Each point is reached from the start by the listed moves, each made 0, 1 or 2 times, or once backwards (-1), plus a little noise. Say if it took an odd or an even number of moves. Then give how often each move was made.
(in the rows, 128 means zero)

Moves:
(1): | 150 | 175 | 137 |
(2): | 131 | 146 | 111 |
(3): |  79 | 164 | 123 |
Start: | 131 | 120 | 125 |
Points:
| 135 | 139 | 108 | => odd (0, 1, 0)
|  57 | 106 | 112 | => even (-1, 0, 1)
| 174 | 213 | 142 | => even (2, 0, 0)

Moves:
(1): | 139 | 112 | 119 | 112 | 121 | 138 | 124 | 122 | 129 | 133 |
(2): | 132 | 144 | 129 | 122 | 123 | 149 | 125 | 142 | 128 | 134 |
(3): |  95 | 117 | 135 | 101 | 111 | 157 | 134 | 102 | 118 | 118 |
(4): | 135 | 131 | 140 | 129 | 118 | 129 | 142 | 117 | 124 | 129 |
(5): | 132 | 142 | 126 | 129 | 146 | 140 | 127 | 124 | 122 | 136 |
(6): | 130 | 121 | 117 | 131 | 124 | 120 | 127 | 123 | 156 | 138 |
(7): | 121 | 142 | 115 | 136 | 136 | 143 | 146 | 132 | 116 | 123 |
(8): | 114 | 126 | 138 | 127 | 151 | 147 | 145 | 138 | 126 | 140 |
(9): | 140 | 142 | 132 | 129 | 157 | 119 | 132 | 137 | 151 | 112 |
Start: | 118 | 133 | 132 | 137 | 127 | 125 | 122 | 138 | 125 | 115 |
Points:
| 142 | 148 | 150 | 160 | 184 | 100 | 140 | 197 | 131 | 106 | => odd (0, 0, -1, 0, -1, -1, 0, 1, 1)
| 149 | 142 | 130 |  56 | 127 | 170 |  73 | 147 | 152 |  77 | => odd (2, 2, 1, -1, 0, -1, -1, -1, 2)
|  88 | 103 | 197 | 100 |  91 | 156 | 160 | 107 |  95 | 109 | => odd (0, 0, 1, 2, -1, -1, -1, 1, 0)
| 177 | 168 | 120 | 129 | 121 | 183 | 135 | 179 |  92 | 130 | => even (2, 2, -1, 1, 0, -1, 1, 0, 0)
|  56 | 150 | 127 | 128 | 198 | 180 | 175 | 139 |  91 |  75 | => even (0, -1, 1, -1, 0, -1, 2, 1, 1)
|  41 | 139 | 180 | 106 |  98 | 194 | 165 |  43 |  36 | 107 | => even (-1, -1, 2, 2, 2, -1, 0, 0, -1)
| 122 | 245 | 130 | 187 | 249 | 197 | 183 | 232 | 124 | 139 | => even (-1, 2, -1, 0, 1, 0, 2, 2, 1)
